Every row gives one point. The points of each table are mixes of a few directions, plus a little noise. How many directions does each table use, and how many do they share? Where both have some left over, give the other angles between the two spaces (their principal angles), to ten degrees, smallest first.

First, 4 rows:
[[ 14 -37 -57]
 [ 21  26  21]
 [-24   5  23]
 [-10   6  13]]
Second (5 x 3):
[[ -8 -14   8]
 [  8  13  -7]
 [-34 -60  32]
 [ 21  39 -21]
 [ 13  22 -13]]
Directions: first 2, second 1, shared 0; angles 40

First, 8 rows:
[[  5  -5 -11  35   9 -17]
 [ -4   4 -29  -3  16   8]
 [-16 -58  33  -7 -26  40]
 [ -7  14 -11 -42   4  22]
 [ 11  50   5 -25   1 -23]
 [ -7 -11 -11  -7   4  17]
 [  1 -34  36  28 -22  -4]
 [ 17  40 -11  21  13 -43]]
Second (8 x 6):
[[  9  24 -19 -44  21  30]
 [ -1   5  15  14 -13 -25]
 [ -2  20 -20  -9  10  -6]
 [  1  11  -6 -40   7  28]
 [ 18 -29  11  60   3 -12]
 [  0 -11  37  10 -25 -14]
 [ -5  26  -8 -45   3  12]
 [-20 -46 -10  54  -8 -12]]
Directions: first 3, second 4, shared 3

First, 7 rows:
[[  9  27 -24  18   8   9  -6   9]
 [ -1 -20   3 -11  -4 -19  20 -11]
 [ 11  33 -29  24  10  12  -8  11]
 [ -4  16   8   8   2  23 -27  12]
 [-24 -32  59 -27 -15  15 -26   0]
 [ -7 -41  21 -27 -11 -26  25 -18]
 [ 16  17 -38  15   9 -14  21  -2]]
Second:
[[-34   2  -6  35  41 -20 -29  19]
 [ 38 -34  19  60 -30  -9  -2  -1]
 [  9  32   9 -19 -32   5   8 -23]
 [-11   9   7  13  24 -12 -11   9]
 [-10 -19 -36 -20 -22  16   2 -10]
 [ -6  11  -5 -55  13  16  18   1]
 [  8  -5  13  10  11  -4   1   7]
 [  4   5  -1 -24  -7   9  11  -5]]
Directions: first 2, second 4, shared 0; angles 60, 80

First, 9 rows:
[[ -2 -23   2  28   1  28 -37 -14 -24]
 [ 43 -15  -3 -38   2 -36  14  38 -23]
 [-12   3  -5   2   3  11 -20 -12  17]
 [-20  29   2  25 -12  15  42   6  -9]
 [  2  22  -4  -9  -7 -10  39  23  -4]
 [-18   1 -15   2   6  27 -48 -15  22]
 [-15   8   1  10  -1  10  -1 -11   9]
 [ 25 -15  17  -2  -3 -28  33  10 -26]
 [ -3 -10   5 -17  10 -18 -22 -25  38]]
Second (7 x 9):
[[-32   6 -23 -17   5  46  -8  -8  12]
 [ 40 -60  35  32   5 -24 -32 -19 -44]
 [ -8  36   5  34 -16   0  45  21 -18]
 [ 11   1   9   0   1 -25   0  -1  10]
 [  5   2 -13 -23   2   2   3  16  -1]
 [ -7  12  -5 -11   3  -7   0  -3  26]
 [ -9   2  -8 -12   4   9  -6  -5  12]]
Directions: first 4, second 4, shared 3; angles 40

First:
[[ -1  11   8 -12 -26  20 -11   0  -1  -2   2 -18]
 [ -3  10   7 -14 -13  13  -7   3   1   4   2  -6]
 [ 22   2   1 -23   0   6  -8 -16 -18  23   4  28]
 [ -5  14   1   8  19  13  12  -3   2 -29   2   7]
 [ 10   0  -3   2  10  -1   4 -11  -7  -3   0  14]
 [-19   2  14 -24 -22   1 -14  23  11  25   0 -17]
 [  3 -46 -30  60  15 -52  14  -2   5  -7 -11 -16]
 [ -9   6   1   3  16   0   8   5   5 -10   2   8]]
Second (11 x 12):
[[-10  -4  -2  29  -8 -11   8   0  16 -29  -3 -35]
 [  8  11  -2 -10   8  26   1   3 -13 -12   6  20]
 [ -2 -16   2  -5  11 -34   0   3  10  31  -1  14]
 [ -7  -5   1  13 -13 -13  -1  -5   8   0  -7 -26]
 [ -3 -14   6 -14  -1 -35  -9  -2   8  49  -5   8]
 [  1   5   4 -14 -24   8 -15 -13 -10  28 -10 -12]
 [ 12   2  -6 -13   8  13  -5  -6 -21  18  -2  26]
 [ -6  12   3  11   8  19  15  16  14 -59  15  -8]
 [ -1  -3   1   0  25  -7  14  17  13 -20  14  22]
 [  0  13   9 -20 -28  19 -15  -9  -7  17  -6 -15]
 [  8  -1 -17  22  13  15   8  -5 -16 -24  -3   6]]
Directions: first 4, second 4, shared 2; angles 30, 40

First, 10 rows:
[[ 16   7   1 -16   1  10 -12  -4  -7 -14  -6  -2 -13 -22]
 [-18 -16 -19   3   5 -37 -11  30  32 -10 -36   7   3 -28]
 [  6   5   8   8 -16   9   9   5  -7  -8  24   0  -1  33]
 [-28 -12 -14   2  16 -47  -4  13  26  19 -30   0  -5 -20]
 [ 11   4  12   9   0  48  17 -31 -27  11  30  -1  25  25]
 [  1   9  10   3  -7   2   9  -6 -10   8  22  -5 -10  28]
 [-12  -4  -7  -2   7 -28  -5   9  14   7 -16  -1 -10 -12]
 [ -2  -9 -10   1  -2  -9  -8  19  16 -19 -19   7   8 -17]
 [ 13   9   3 -12  -4   4  -9   0  -6 -12   0  -2 -16 -10]
 [ 12   7  14   5   1  48  15 -35 -31  15  31  -3  18  23]]
Second, 9 rows:
[[ 19 -25   1  10  -3  -3   8 -10  16  -6 -10 -11  16 -17]
 [ 31  -8  18  -2  -6  -6   6 -23   0   5  10 -20 -17  -4]
 [ 32  -2  20  -1 -16  12  -6  -2  -4 -18  12   1  -6   3]
 [-22   4   6   0  16   4 -20   8  -3  21 -13  29  14  -7]
 [-25  10   3   1   7  10 -28  30  -2   2 -12  43  16   1]
 [-17  -6  -3   4   4 -39   2   9  16  18  -8  -5 -13   4]
 [-46  45 -60 -34  15  -4  18   3 -21 -12  -2 -31 -38  -2]
 [ 10  -3   1   6 -11  15   7   1  -2 -16  10  -1  11  11]
 [ 18 -15  14  15  -6  11  12 -16   0   5  13  -5  17  12]]
Directions: first 4, second 6, shared 4

First:
[[  1   6  18   2  -7   9  13 -11  16  -1 -23  -1   2  18  -2  -2   1 -10]
 [  3  13 -19  11  -2   3 -15   0 -18  21 -37  21   2  -5  16   8  16   2]
 [  4  15   3  -2   0   5  -1  -8   1   5  -6  -1   5   5  21  11   3 -14]
 [ 12 -23  -2  -5  24 -19 -27  -7 -34 -14  14  28  -2 -60 -24 -35 -36  21]
 [-13 -11 -22   3  -8  -6   6  27   4  -1  36 -17  -6  14  -6  11  13   7]
 [ -6   5  12  -3  -5  12  11   3  15  17 -35 -10  -2  20 -10   7  20  21]
 [  2  -3  22   3  -4   4  14 -14  16 -12 -16   4   1  10 -13 -14 -10 -10]
 [ -2  -3  -3  -1  -4  -4   7   3   7 -15  36 -11   0   8   7   4  -7 -20]
 [ -2   5  -3 -11   6   2  -6   9  -5  13   8 -13  -2  -4   7  13  10  18]
 [  2  -3  -4   2   0  -6  -2  -2  -3 -13  23   2   1  -5   6  -3 -11 -17]]
Second (10 x 18):
[[ -1   5  16   0  -7   6  16  -7  20  -6  -5  -9   2  21   2   2  -1 -16]
 [-15 -25 -15 -11   7  -9  -2  36  -6   8  32 -22 -13  -9 -33   1  13  53]
 [  6  -5   5   0   2  -5  -1  -9  -2 -19  26   2   3  -9   4  -9 -20 -22]
 [  8  10  11   1   3   6  -5 -17  -4   7 -36  14   5  -6   5  -5  -3  -2]
 [ -4  -8   0   0  -1   0   2   6   2   4 -10   0  -4   2 -17  -6   5  17]
 [ -5  -6 -16  15 -12  -3   4   8   1  -4  -1   9  -2  11  -6  -3   6  -9]
 [  5  19   1 -20  14   5 -16   2 -11  21   7 -15   3 -12  29  23   8  14]
 [ 11   7  14  16  -6   4   4 -30   4 -11 -41  29   8   2   4 -18 -17 -34]
 [-15  -6 -17   4 -13   1  11  25  11   7  16 -20  -7  26  -8  14  22  12]
 [ 13   7   1  -7  13  -4 -16 -13 -15  -4  12   8   6 -24  20  -1 -16 -12]]
Directions: first 5, second 5, shared 5

First, 11 rows:
[[ -7  -4  32  -4 -19   3  -3  15  -4  19  12   6  -4  -7   3  10  17 -12
    4  -8  -1  -7   0  -8]
 [  5   6 -11 -10  28   9  16  -8 -10 -10 -18 -10   5  -7   5 -14 -20   1
  -15  -8  -2  15   8   2]
 [  1  -7  -4  -1  17   6   8 -12   4 -11 -11   0  13  -2   7  -3   1   8
   -7  -4   7  -2  10 -16]
 [ -7  -1  -6   3   4 -11   7 -13  -4 -12  -3  -7 -18  -7   7  26   9   4
  -11   7  -3  15   5   6]
 [  4   5  -9   7  -4  -6 -15   3   6   3  10   6   5  16 -10 -10  -5   3
   11   1   2  -5  -9   1]
 [  5  -9  -1  10   5  -1  -6  -8  13  -8   4   1  -2  13   3   6   7  10
   -4   4   9  -6   5 -15]
 [ -2  -2  -5  -1   6   1   5  -6   0  -6  -6   0   5  -5   3   1   2   4
   -2   0   2   1   4  -3]
 [  1  -1   5   2 -20   2  -7  14   4  12   7   5   3   2  -7  -8   1  -5
   13   4  -1 -13  -9   7]
 [  2  -8  10  -6 -13  14  13  12  -2   6  -9  -5  -2 -16   4  -5  -3  -8
   -3   6  -3  -7   0  12]
 [ 10   8  -9   8 -11  -7 -13  10   2   4  10  -5 -19  17 -10  -4 -14  -3
    3  10  -6   5 -13  21]
 [-11  13  -3  -6   8 -10  -4  -6 -10   4   4   9  14  -3  -5  -1   4   0
   10 -13  -2   6  -2  -7]]
Second, 11 rows:
[[  1   3  -1   5   3   8   6  -1  -1   5   3  -1   2   3   0   2   5   2
    3   1   3   3   0   4]
 [  0   1   0   2   1   3   2   0   0   2   1   0   1   1   0   1   2   1
    2   0   1   1   0   2]
 [ -2  -7   2 -11  -7 -19 -13   2   3 -11  -7   2  -4  -8   1  -4 -12  -6
   -8  -2  -7  -7   0 -10]
 [  1   5  -2   8   5  14  10  -1  -2   8   5  -1   3   6   0   3   9   4
    6   2   6   6   0   8]
 [  1   3  -1   5   3   8   6  -1  -1   5   3  -1   2   4   0   2   5   2
    3   1   3   3   0   4]
 [  0   0   0  -1   0  -1  -1   0   0   0   0   0   0   0   0   0  -1   0
    0   0   0   0   0  -1]
 [  2   7  -2  10   6  18  13  -2  -3  11   6  -2   4   8  -1   4  12   5
    8   2   7   7   0   9]
 [ -6 -22   7 -35 -21 -60 -43   5   9 -36 -21   6 -13 -26   2 -14 -38 -18
  -25  -6 -23 -23   1 -32]
 [  1   5  -2   8   5  15  11  -1  -2   9   5  -1   3   6   0   3   9   4
    6   2   6   6   0   8]
 [  1   2  -1   4   2   6   5  -1  -1   4   2  -1   1   3   0   1   4   2
    3   1   2   2   0   3]
 [  1   2  -1   4   2   6   4  -1  -1   4   2  -1   1   3   0   1   4   2
    3   1   2   2   0   3]]
Directions: first 6, second 1, shared 0; angles 90

First (11 x 32):
[[ 12 -16  -7 -10  21 -10   9  11  24   0 -10  14   3  13  -2 -12  -1 -23
   14  27  20 -15  -3  -2  -1 -19 -10 -26  -7  -4   4   5]
 [  6  18  17   7   1  -9 -29   2   0 -13 -11   9  -4  14 -13  -4  10  12
   19   5 -27   5  -9 -17  -5  -6   7   2  11   2  13 -18]
 [ -2  -1 -14  29   4   2  10   1  -1   7  -7  -5 -15   8 -13  -4   1  -1
   -6  -7  -3 -15  24 -14  12   2 -17 -36   0   7  46 -18]
 [ -6   7 -11  30   1  28   3 -24 -15   8  17 -23 -22  -4   0 -17 -17  24
    3  -5 -18  25  -5  -1  25   2   7  24   4  14  -1 -42]
 [-39   5 -14  43 -14  13  14 -32 -15  41  -9  -6   0 -11   2  -2  12  -3
  -32 -40  -1 -23  30   9  -8   6 -26 -24 -35   0  18   9]
 [  0  -7  -1 -15  -4 -22   3  18  13  -3 -16  16   8   1   0  21  17 -16
  -13   0  15 -28  20  -4 -17   3 -14 -39  -5 -11  17  32]
 [ 31  -4  16 -47  -4  -5  -7  31  -5 -38  21  -7   8  -7   3  16 -16   7
   13  15   3  32 -27   2   8  12  30  44  36   3 -28   7]
 [ 12 -11  -7  -4  30   7  -4 -13  26  -1   4   6 -12  13   7 -31 -11  -1
   34  46   1  12 -28   1  11 -29   8   8  -5  -3 -28 -32]
 [-17  -1  12   1  -5   3  13 -13  -8  30  -9   7  39  -4   2 -14   3 -34
   -7 -27  15 -13 -11  22 -23 -12 -11  16 -36   2 -21  40]
 [ 14  -6  -5 -15 -12  17  15  15 -20 -19  34 -29  -7 -19   5  14 -25  19
  -10  -7   5  33  -4   5  28  25  20  38  30  12 -11  -9]
 [-12  13  14 -21 -21 -22 -29   3   2 -13 -12  18   2  -8   9  34  28  16
  -15  -7 -13 -10  11  -3 -28  15   6 -10   4 -21 -10  26]]
Second (9 x 32):
[[ 40  14  39 -26 -16 -37 -27  45  11 -30 -20  18  19  21 -20  22  17 -44
    3 -26  -1 -15  -5 -32 -20 -16 -23 -15  17  -4  38  20]
 [-18   8   4  14 -17  22   3 -31 -14  24  12 -13   9 -16  12  -7  -5  -6
  -16 -36  -3  13 -12  16  -1  -4  -7  36 -22   2 -29   0]
 [ -9   7   2  -7   1   0 -14  -3  -9 -12   3   1  -5  -4   2   4   3  39
   12  23 -18  15  -5   6  -1  19  31  18  15  -1 -18  -4]
 [ 18   3  12  -9  -5 -15  -8  20   7 -11  -8   8   7   9  -9   8   6 -21
    0  -9   3 -10  -1 -14  -7  -7 -13 -13   5  -2  20   8]
 [  3  -9  -8  13   1   8  18  -7   7  19   1  -6   1   0   2  -8  -7 -31
  -14 -20  19 -12   6   0   6 -15 -28 -13 -19   2  11   0]
 [-17  -9 -23  10  13  14  13 -17  -2   8   7  -5 -13  -6   8 -10  -6  29
    4  27   0   6   4  14  11  11  16   1  -1   1 -16 -12]
 [ 19  -1  -1 -26  19 -32 -18  42  11 -44 -14  21 -11  19 -16  17  12  35
   30  60 -14  -5   7 -19  -3  17  33 -29  43  -3  23  -2]
 [-20  11   7   9 -16  20  -4 -31 -19  17  13 -11   6 -17  12  -4  -3  12
  -10 -26 -11  18 -13  18  -3   5   7  42 -14   1 -36   0]
 [-11 -23 -35  25  16  20  37 -18   9  29   6 -11 -13  -3   9 -20 -15 -13
   -8   7  24 -11  16  11  19 -10 -19 -25 -24   3   5 -11]]
Directions: first 6, second 3, shared 2; angles 40
